Rows are points. Each copy is the shape, with its points in the same order, stretched, turned, moved and blurred by noise. Some copies are also mirrored. Which?
In the rows, zero is written as 128.

Shape:
[[ 84 169]
 [ 85  82]
 [133 125]
 [152 155]
 [165 104]]
Copy 1:
[[ 76 118]
 [172  67]
 [125 137]
 [ 96 175]
 [150 157]]
Copy 1 is: only turned
Copy 2, 5 rows:
[[ 74 161]
 [141 186]
 [142 127]
 [134  96]
 [182  99]]
Copy 2 is: mirrored

Shape, 5 rows:
[[144 134]
 [121 126]
 [108 193]
 [ 81 102]
 [198 132]]
Copy 1, 5 rows:
[[143 144]
 [142 127]
 [ 70 145]
 [120  92]
 [202 186]]
Copy 1 is: only turned
Copy 2:
[[140 131]
 [132 149]
 [103  75]
 [101 187]
 [172 116]]
Copy 2 is: mirrored
Copy 3:
[[133 121]
 [115 139]
 [102  72]
 [ 95 182]
 [177 103]]
Copy 3 is: mirrored

Shape, 6 rows:
[[122 196 124]
 [101  96 171]
 [ 98 109  80]
 [124  93 172]
 [102  86 137]
 [124  75 123]]
Copy 1:
[[ 76 169 113]
 [149 119 186]
 [128 101  65]
 [162 141 186]
 [155 108 140]
 [174 122 117]]
Copy 1 is: only turned
Copy 2, 6 rows:
[[120 158  85]
 [203 136 119]
 [123 101 137]
 [199 145 129]
 [177 120 136]
 [166 121 158]]
Copy 2 is: mirrored
Copy 3:
[[170 129  57]
 [ 94  90 163]
 [ 99 164 149]
 [118  95 176]
 [ 91 118 177]
 [106 136 200]]
Copy 3 is: mirrored

Shape, 7 rows:
[[129 114 235]
 [142 104 171]
 [177 126 150]
 [105 104 109]
 [146 116 136]
 [117 124 133]
 [166 171 117]]
Copy 1 (7 x 3):
[[ 25 160 197]
 [ 75 110 155]
 [ 82 105 105]
 [149  95 147]
 [105 102 124]
 [125 116 139]
 [122 129  61]]
Copy 1 is: mirrored
Copy 2, 7 rows:
[[ 56 130 192]
 [ 99  96 152]
 [146  90 155]
 [107  89 100]
 [125  92 133]
 [109 108 122]
 [185 122 124]]
Copy 2 is: only turned

Shape, 9 rows:
[[158 102  66 106]
 [ 96  95  92 205]
 [146 129 135 144]
 [145 172 174  82]
 [143 136 165 160]
 [ 55 105 128 136]
 [125 165 140 119]
 [168 125 153 151]
 [115 194 129 162]]
Copy 1, 9 rows:
[[180 105 172 180]
 [210 110  55 133]
 [158 146 136 114]
 [ 69 172 170 109]
 [138 170 127  85]
 [128  72  67 124]
 [ 98 168 134 126]
 [155 166 145  87]
 [113 202  87 129]]
Copy 1 is: mirrored
Copy 2:
[[158 124 191 140]
 [159 119 105 200]
 [129 156 126 144]
 [ 82 150 114  90]
 [110 173  97 145]
 [137  96  80 143]
 [ 79 130 111 131]
 [122 185 123 147]
 [ 57 131  95 172]]
Copy 2 is: mirrored
Copy 3:
[[213  91 132 180]
 [ 86  59 149 119]
 [128 118 122 142]
 [177 169 101 108]
 [101 134 107 132]
 [140  62 117  56]
 [143 139 137 102]
 [119 128 108 163]
 [ 95 141 171  97]]
Copy 3 is: mirrored

Shape, 10 rows:
[[134  97  92 113 107 143]
 [112 146  86 112 113 150]
 [151 111  87 159 144  97]
 [ 68 115 118 113 144 165]
 [124 113 117 157 114  94]
 [152 111 145 105 116 249]
 [120 104 122 112 124  94]
 [149 163  92 107 138 106]
 [ 95 102  92 106 145 142]
 [108  92 138 114 131  94]]
Copy 1 (10 x 6):
[[125 105 125  65 161 120]
 [103 132 164  70 160 146]
 [119 141 124  97 132  64]
 [ 70 103 163 100 204 140]
 [109 100 131 113 121  81]
 [ 96 134  80  86 183 193]
 [139  90 146 115 156  90]
 [147 160 167  99 140 116]
 [102 109 156  83 201 115]
 [129  73 143 131 164  87]]
Copy 1 is: only turned
Copy 2:
[[114 157 113 129  76 113]
 [102 186 123 181 106 120]
 [157 173  91  81 128 137]
 [ 63 116 122 167 111 147]
 [132 150 106  81 165 103]
 [100 126 232 182  33 182]
 [120 113  90 115 120  99]
 [167 170  97 165 120 112]
 [ 97 130  83 163  97 133]
 [ 99  86  91 108 128  89]]
Copy 2 is: mirrored
Copy 3:
[[120 163 122  92  95 111]
 [127 141 108 102 151 117]
 [172 118 113 126  87  90]
 [126 108 112  88 129 178]
 [130 110 126 145  89 108]
 [141 232 125  93 142 196]
 [120 106 160 109 103 116]
 [158 123 143 109 162  86]
 [130 115 122  78 107 138]
 [111  93 167 117  91 137]]
Copy 3 is: only turned

Shape (9 x 6):
[[107 100 100 172  96  82]
 [146 159 162 157 150  94]
 [142  65 116 140 105 123]
 [154 172 105  63 137 119]
 [180 150 110 127 100 133]
 [184 139  84 112 136 126]
 [152 104 106  98 198 189]
 [133 167 155 152  95 145]
 [ 87  70 126  69  86 122]]
Copy 1:
[[189 107 169 120 115  80]
 [152 168 121 105 149 116]
 [125  86 166 136 128 100]
 [116 151 103 163  67 195]
 [141 102 122 104 118 183]
 [114 130 138 116 104 195]
 [ 49 140 150 218 191 176]
 [162 113  92 114 166 146]
 [128  98 130 208  67  90]]
Copy 1 is: mirrored
Copy 2, 9 rows:
[[123 191 112  81 113 143]
 [166 128 101 107 104  85]
 [ 98 131 126  74 127 152]
 [124 126 120 106 187  72]
 [145 123 156  76 154 111]
 [135 124 128  62 173 102]
 [132  48  82  91 189 141]
 [156 117 146 135 130 121]
 [ 53 140 116 125 156 133]]
Copy 2 is: only turned
Copy 3, 9 rows:
[[114 144  87 107 188 169]
 [135 169 149 158 158 134]
 [131  63 130  98 157 164]
 [108 115 114 131  99  83]
 [109  65 127 166 135 115]
 [ 73  80 130 137 131 101]
 [116  66 184  87  35 141]
 [164 124 132 186 109 165]
 [183  80  70  87 109 153]]
Copy 3 is: mirrored

Shape (13 x 8):
[[133  90 142 136 168 102 119 131]
 [149 145 107 140  75 134 134 154]
 [139 129 111 127 126 140 155  76]
 [105 119 136 128  96 127 127 112]
 [141  96 108 163 116  78  80 118]
 [116 131 138 121 157 123 121 158]
 [126 133 129 110 106 104 122 155]
 [124 109 131 142 102 142 140 177]
 [105 159  34 171 102 111  97 144]
 [156 114 115 131 100 142 147  96]
 [106 141 121  69 103 148  89 160]
 [137 127  90 171  93 133 140 135]
 [129 136 122 160 128 124  71 114]]
Copy 1:
[[156 128 171 125 124 119 127 175]
 [ 88 125 139 130 121 102 164  69]
 [122 144  93 134 138 115 118 157]
 [ 75 142 153 150 120 126 109 138]
 [132 104 167 172 113  62 119 155]
 [130 136 172  85 133 131 114 121]
 [ 96 110 158 111 103 120 124 102]
 [ 90 136 183 118 138 134 174 102]
 [ 96 109 143 100 176  32 104  97]
 [116 131 105 162 127 120 151 136]
 [ 88  89 160 115 127 170  81  69]
 [ 99 142 140 134 152  75 166 113]
 [133 145 164 152 132  80  87 115]]
Copy 1 is: mirrored
Copy 2 (13 x 8):
[[133 144 102 118 175 109 137 129]
 [130 126 138 187 112 117  85 123]
 [164 111 105 138 128 134 119  81]
 [111  96 121 132 126 128 104 113]
 [114 110  88 166 194  95  87 119]
 [126 137 124 137 134 105 138 155]
 [138 109 125 152 133 117 104 158]
 [114 156 150 152 125 121  99 137]
 [108 139  55 201 115 110  58 133]
 [153 107 121 160 138 134 106  82]
 [106  89 128 162 116 149 132 173]
 [126 144 114 177 125 109  73  99]
 [ 98  97  95 176 154  91 121 107]]
Copy 2 is: mirrored
Copy 3 (13 x 8):
[[ 94 113  99 155 148 112 108 117]
 [141 141 123 129 104 132 171 173]
 [178 129 127 148 137 103 152 121]
 [153 100 114 135 111 119 128 147]
 [124 128  52 152 117 145 134 131]
 [101 126 127 119 152 122 111 136]
 [125 138 110 125 128 128 119 171]
 [ 99 110 141 146 111 127 144 162]
 [154 167 110 123 130 211 148 135]
 [165 121 111 159 124  95 168 146]
 [137 101 129  95 169 140 124 202]
 [139 139 118 150 101 147 167 140]
 [127 112  81 102 129 134 140 129]]
Copy 3 is: mirrored
Copy 4 (13 x 8):
[[159  95 128 145 136 159 108 173]
 [143 161  98 110 115 122 148  82]
 [109 118 150 145 162  79 134 120]
 [ 99 135 111 129 131 134 109 111]
 [173 153  82 167 121 151  67 129]
 [143 121 131 110 128 158 133 164]
 [135 142  88  92 117 139 124 134]
 [140 133 110 108 128 166 147 100]
 [154 249  85 141 163 126 112  96]
 [126 117 131 135 147  94 128  97]
 [127 159 113  37 136 141  97 135]
 [143 168 110 154 141 126 141  80]
 [155 160 132 160 102 151  78 137]]
Copy 4 is: only turned

Shape, 11 rows:
[[127  69 148 115 149  69 154  77]
 [106 158  89  97 118 144 105 147]
 [202 103 118 102 158 137 169 147]
 [166 111 156 120 153  56 162 101]
 [153 108 134 161 176  76 167 122]
 [143 122 137 123 104 158 103 183]
 [103 146 144 142  97 114 164  84]
 [175 113 144 137 172 109 122  91]
 [110 138 106 111 118 150 118 183]
 [124 161  89 108  63 126  89 168]
 [126  89 110 170 116  80 161  62]]
Copy 1 (11 x 8):
[[209 188 159  99 104 165 157 111]
 [114  61 131  90 119 152 105 163]
 [105 164 199 112 193 169 118 127]
 [180 185 183 109 123 164 188 130]
 [170 179 132 124 167 122 173 114]
 [116  97 219 104 161  95  88 162]
 [125 165 112 107  76 128 162 159]
 [170 164 180 155 137 137 171  90]
 [113  75 150  78 144 113  81 157]
 [118  58 173 101 113 126 101 218]
 [186 200  99 148 109 156 164 136]]
Copy 1 is: mirrored
Copy 2 (11 x 8):
[[ 91 124  85 139 100 198 161 133]
 [143 139 119 122 115  76  90 127]
 [ 84  79  91 176 142 126 123  96]
 [111  93 121 176  95 202 151 100]
 [112 108 148 175 131 187 137 128]
 [163 165 101 186 136  46 112  97]
 [155 120 122  95 121 141 172 112]
 [ 84 117 141 145 126 182 130  83]
 [161 151  99 162 139  49 106 132]
 [187 156  95 128 104  76  78 109]
 [117 124  83 104 140 224 167 135]]
Copy 2 is: mirrored
Copy 3 (11 x 8):
[[133  84  72 139  96 149  82  70]
 [160 150 134 125 171 155 169 115]
 [111  98  58 191 121  66 114 146]
 [117  82  45 152  91 133  75 139]
 [137 118  62 178  69 133  76 134]
 [133 113 164 159 136 128 140 135]
 [116 118 112  87 106 154 134  85]
 [153 123  88 150 113  86  72 141]
 [139 139 145 157 146 160 158 121]
 [168 119 153 116 161 181 197 126]
 [169 111  99 115  71 157 118  50]]
Copy 3 is: only turned

Shape:
[[ 88 160 119 113 123 109 157 135 116]
 [153 103  97  74  90 159 164 110 104]
 [131 167  90 148  95 145 129 132 134]
 [ 79 114 146 132  89 146  54 193 181]
 [156 184 175 157 145  72 143  90 113]
 [ 89 143 124 128 129 180 141 150 169]
 [106 158 107 129 167 120 112  90 133]
 [157 133  97  87 119 163 143 143  88]
 [119 128 188 210 113 122 114 143  91]
 [155 140 196 138 146  68 150 140 113]
 [ 98  85 139 100 141 114  85  31 147]
 [166  99 148 146 122  77 157 191 121]]
Copy 1:
[[155 139  94 152 117 137 174  96 152]
 [ 68  68 123 123  93 155 153 184 141]
 [128  91 101 125 171 132 163 113  99]
 [241  86 142 133 151 162  63 121 122]
 [134 200  85 138 118 116 221 173 103]
 [146 116 110 139 189 170 129 104 161]
 [130 155 155 171 156 102 190  98 150]
 [ 62 100 110 145 111 143 131 159 121]
 [174 184  89  83  96 125 100 139 114]
 [156 204  70 148  78 136 164 217 125]
 [159 129 218 137 106 101 177 143 170]
 [152 137  36 144  74 124 129 230 131]]
Copy 1 is: mirrored
Copy 2 (12 x 9):
[[109 108 153 131  88 111 151 159 117]
 [170  86 139 113 114 116  93 109 124]
 [120 140 123 124  90 143 135  87 127]
 [ 70 138  70 115 179  72 125  87 179]
 [ 54 121 152 140  79 193 140 158  92]
 [ 99 129 122  55 127 112 137 122 167]
 [100 149 111 103  85 127  83 157 109]
 [153 121 154 107 131 110  99  99 103]
 [ 97 124 106 129 121 156 204 117  69]
 [ 80 115 164 144 135 173 168 174 111]
 [121  81  70 116  98 123  31 178 115]
 [131 141 143 182 160 162 190 146 144]]
Copy 2 is: mirrored

Shape, 16 rows:
[[109 140 150 128 135 147 129 143 116 136 197]
 [129 143 150 120 111 129 150 130 122 142 139]
 [121 140 151 112 152 141 139 109 135 138 194]
 [115 139  98 118 166 145 137 144 134 130 128]
 [145  95 140 185 113 116 119 131 122 144 114]
 [122 137 152 113 124 138 127 142 111 210 142]
 [132 148 127 108 125 100 139 149 104 139 120]
 [115 138 121 119 164 151 115 141 126 123 142]
 [110 141 124 132 123 136 111 123 131 125 115]
 [124 123 126 109 109 118 116 115 115 125 152]
 [120 135 131 131 117 118 136 117 110 156 118]
 [125  56 149 109 120 141 143 146 131 126 158]
 [139 128 151 114 178  20 126 140 132 137 115]
 [234 130 135 110 148 136 133 135 132 154 118]
 [129 135 146 111 121 143 127 147 128 134 117]
 [111 115 154 116 124 136 135 124  91 129 130]]
Copy 1 (16 x 11):
[[107 108  87 118 130 148 144 162 173  87 129]
 [112 126 136 129 115 153 133 127 152 113 147]
 [104 124 124 130 165 138 140 135 183  83 141]
 [115 101 129 129 176 114 139 134 141 152 136]
 [130 168 142 101  80 102 134 155 104 126 122]
 [104 143 114 114 108 163 111 176 179 132 179]
 [126  98 152 117 132 147 140 143 141 128 169]
 [116 110 122 118 174 133 137 152 143 131 118]
 [150 129 127 120 146 126 124 139 128 147 117]
 [141 115 113 100 141 138 129 130 134 104 154]
 [131 125 144 119 121 121 109 138 142 134 157]
 [ 88 137  98  63 108 151 136  98 132  96 151]
 [149 122 249  90 165 118 200 137 172 126 179]
 [ 74 167 186 146 163 167 160 143 102 100 172]
 [114 130 134 115 128 166 135 138 137 134 135]
 [107 112 134  87 120 147 100 136 134 111 140]]
Copy 1 is: mirrored
Copy 2:
[[ 72 109  98 120 154 157 132 188 164 120 143]
 [112 141 103 101 140 146 149 135 136 134 148]
 [105 131 113 118 174 149 135 191 180 125 162]
 [120 115 134 151 145 104 129 135 160 126 113]
 [134 118 147 145 131 157 146 161  72 140 112]
 [115 147  97 105 161 178 161 146 153  88 110]
 [105 123 118  78 138 132 129 111 133 130 113]
 [110 107 133 148 135 132 118 151 166 122 123]
 [125 126 121 151 118 132 101 139 120 137 130]
 [131 112  99 104 132 142 102 168 128 134 137]
 [127 130 106 114 160 137 128 125 107 127 130]
 [143  89 111 107 108 145 190 199 143  92 159]
 [117 128 198  45 136 119 109 129 114 104 111]
 [173 164 149  85 132 188 202 149 169 158  85]
 [118 137 117 116 107 148 143 134 146 130 129]
 [120  96 102 101 149 152 139 133 133 116 158]]
Copy 2 is: mirrored

Shape:
[[ 81 159 135 125 140 155 109 127 172 167 148]
 [159 142 126 145 167  78 110 109 152 128 137]
 [108  90  97 141  93 136 143 158  84  72 136]
 [ 96  93  85 177 148 156 162  89  73 151 166]
 [108  77 131 165 101  97  98 119 149 175 105]
 [175 139 153 170 144 105 109 107 126 118 141]
 [147  79  66 152 145 229 143 126  92 128  93]
 [ 67 139 147 124 136 141 171 127  91 191 147]
 [165 134 179 146 142 108  38  94 141 100 129]
 [141  99 109 137  60 153 125  63 153 158 123]
 [105 111 138 100 129 100 129 106 141  79 158]
 [ 58  82 151 153 126 154 198 169 125 105 199]
 [ 52 149 159 190 138 100 161 123 133 130  93]
 [161 110 153 121 107 150  86 136 138 155 133]
 [143  83 159 155 162  83 130  98 121 118 120]]
Copy 1 (15 x 11):
[[148 129 141 158 121 171 136 169 167  88  97]
 [155  99 102 159 144 108 139  79  99  99 104]
 [104 131 147 115 176 128 103 148  96 122 177]
 [181 189 183 112 170 111  98 132 145  93 207]
 [179 142  95 203 167 140 123 138 133 138 166]
 [153 125 109 147 120 114 163  83  96 110 146]
 [ 87 183 184 122 152 201  92  83 127 151 182]
 [177 176 125 116 147  93  97 173 206  66 167]
 [144  75 126 164  75 123 171 101  97 159 144]
 [161 224 124 212 137 139 145 152 139 166 129]
 [163 111 135 115 153  77 132 158 133 136 116]
 [192 157 155  47 191 132 141 204 151  96 181]
 [140 100 110 190 178 113 171 136 180  43 183]
 [147 160 108 149  99 163 124 132 114 162 129]
 [194 116 106 131 165  76 145  88 132 132 180]]
Copy 1 is: mirrored
Copy 2, 15 rows:
[[107 133 115  58 130 146 145 148  41 121 151]
 [ 63 118 159 135 164 161 129 103 114 158 152]
 [200 126 111 148 168 112  87 116 152  91  85]
 [199 133 100  86 187 213  54 190  92 127 154]
 [125 139 147 118 142 103 106 190 140 110 149]
 [ 82 160 139 147 180 156 107 125 100 157 138]
 [177 180  52  79 205 198  27 166 130  42 135]
 [183 131  82  82 129 174 151 181  87 131 152]
 [ 34 152 130 123 185 120 126 138  80 168 105]
 [123 149  82 120 125  88  47 166 148 125 162]
 [122 113 120 114 136 133 113  99 130 148  90]
 [242 161 140 102 116 184 110 135  94 108  89]
 [194 151 177  69 175 128 144 153 120 153 143]
 [ 76 163  82 145 138 127 123 147  99 109 127]
 [112 164 151 121 178 174 107 143 150 155 114]]
Copy 2 is: mirrored
Copy 3, 15 rows:
[[114 123 147 155 125  97 184 185 128 169  61]
 [113 113 140 142 132 170 185 104 126 103 132]
 [ 92 119  67  78 128 158  75 118 113 123 137]
 [105 138 151  30  82 128 161 114  94 100  62]
 [129 161 151 144 169  76 182  94  66 120  88]
 [126 150 147 148 123 171 150 125 123  71 134]
 [170 155 117  75  35 128  87  95 123 195  61]
 [131  97 150  96 128  64 157 144 145 104  40]
 [108 156 182 209 145 190 112 132 108  79 150]
 [177 175 173  96  81  71 168 126  88 165 135]
 [102  71  98 119 124 163 120 121  99 109 148]
 [114  80  32  92 114 108 133 175  87 104  57]
 [132 102 128  97 232 128 167 135  94  88  64]
 [140 165 142 189  91  98 128 141 127 138 110]
 [146 107 131 137 144 154 140  69  84  59 113]]
Copy 3 is: mirrored
Copy 4 (15 x 11):
[[110 122 123  88  86 157 171 106 116 105 121]
 [136 142 145 121 101 126 134 137 118 146 202]
 [120 146 137 148 175 170 133 157 129 148  84]
 [ 73 100 120 150 119 157 158 167  94 168 105]
 [102 141  93 123 131 180 148 146 134 123 191]
 [177 131 110 140 121 108 128 154 131 140 173]
 [ 84  76 128 142 120 166  70 146 166 172  42]
 [ 78  81 145  90 139 154 168 154 113  94 101]
 [191 160  95 117 118  83 151 158 177 151 186]
 [126 125  72 180 147 123 155 107 143 133 130]
 [128 157 142 114 164 132 172 117 108 155 151]
 [113 128 126  85 166 172 157 129  24 134  85]
 [146  92 143  93 134 194 201 141  96 122 159]
 [138 131  95 118 129 115 105 147 171 112 125]
 [141 127 128 107 150 136 135 160 119 165 198]]
Copy 4 is: mirrored

Shape, 18 rows:
[[122  80 143 123  59 114  87 115 164  59 177 100]
 [121 116 139 136 100 127 115  74  91 104 126 108]
 [101  78 140 146 170 119 141 110  79 131 110 168]
 [125 134 142 161  92 162 117 180 158  72 116 124]
 [139 120 131 114 117 127 129 104  69 159 148  91]
 [124 117 129 174 114  98 122 141 117 124 128 163]
 [ 95 187 121  76 103  76 148 129  84 173 107 143]
 [124  74 129 182 104 127  99 132 119 111  97 123]
 [129 116 169  66 187 111 180 125 132 127 140  93]
 [119 107  80 122 125 158  98  92 119 122 144 113]
 [147 101 221 102 120 150  91 141  91 153 112 115]
 [137 179 135 131 151 125 169  84 124 140 162 149]
 [159 136 171 117 123 135 122 108 111 118  88 170]
 [108  61 100 117 172 126 173 167 131 130 141 140]
 [118  97  85 136  83 107 163 107  47 147 135 154]
 [106 127 139 163 150 139 128 166  69 142 147 123]
 [124 143 130 181 114 120 122 105 163 131 165  82]
 [138 112  97 117 128  75 119 128  95 120 151  96]]
Copy 1, 18 rows:
[[117 208  69 146 143 122 196  75 114 143 154 178]
 [133 146 118  84 137 164 130 101 150 126 105 139]
 [209 116 112 137 151 118 109 193 177  85  61 134]
 [146 162 133 188 105  98 165  69  75  97 167 197]
 [130 141 114  84  87 137  93 105 163 121 128  88]
 [136 122 120 130 117 117 164 153 125 107 103 174]
 [110 107 109  74 123 157  97 178  94 151 148 125]
 [168 133 118 133 122 139 163 128 183 104 118 176]
 [144 216 108 164 115 114  39 180 113  94 124  94]
 [125 112 129 131 156 143 145  76 165 163 110  90]
 [205 186 124 104  82 110 119 130 142   7 186 107]
 [ 87 110 131 132 130 141 105 120  78 106  85  81]
 [173 154 156 115 117 148 150 130  94  63 131 132]
 [184 139 104 218 123  81  97 185 149 129  85 109]
 [174  70  86 103  94 161 126 147 159 169  71 127]
 [165 114 112 132  91  66  98 115 139  76 113 136]
 [ 47 126 108 129 127 135 130  74 127 112 131 126]
 [119 160 111  94  97 110 110 148 154 173 110 154]]
Copy 1 is: only turned
Copy 2, 18 rows:
[[ 91 100 131 167  42 167  90 101 177  89 151 137]
 [101 128 107 102  88  91  83 144 117  96 157 148]
 [119  98 128  95 130  83 186 182 104 116 149 185]
 [105 114 108 144 110 164 113  39 117 144 160 123]
 [128 149 107 107  70  61 104 174 119  80 119 140]
 [114 100  80 161 109 128 135 132 109 110 163 136]
 [113 186 134 172 183  45 133 165 101  70 122  90]
 [115  77 105 116  69 121 133  99 113 111 170 139]
 [138 148 208 109 123 136 161 185  95 120  75 157]
 [164  84 121  96 108 101 101 125 176  95 142 169]
 [ 78 129 129 105  75  58 148 150  86 143  45  97]
 [122 127  95 121 175 133  87 187 106 108 132 138]
 [ 96 118 119 114 154  94 131 171  97 173 136  95]
 [172 125 155 110 110 144 214 139 147 103 148 188]
 [113 168  57 122  95  58 139 172 148  72 216 144]
 [127 130  81 127  92  76 140 123 100 101 109 179]
 [124  90  97 137  84 176  59 114  98  72 126 135]
 [147 128 134 164  66 108 115 177 134  75 146 158]]
Copy 2 is: only turned
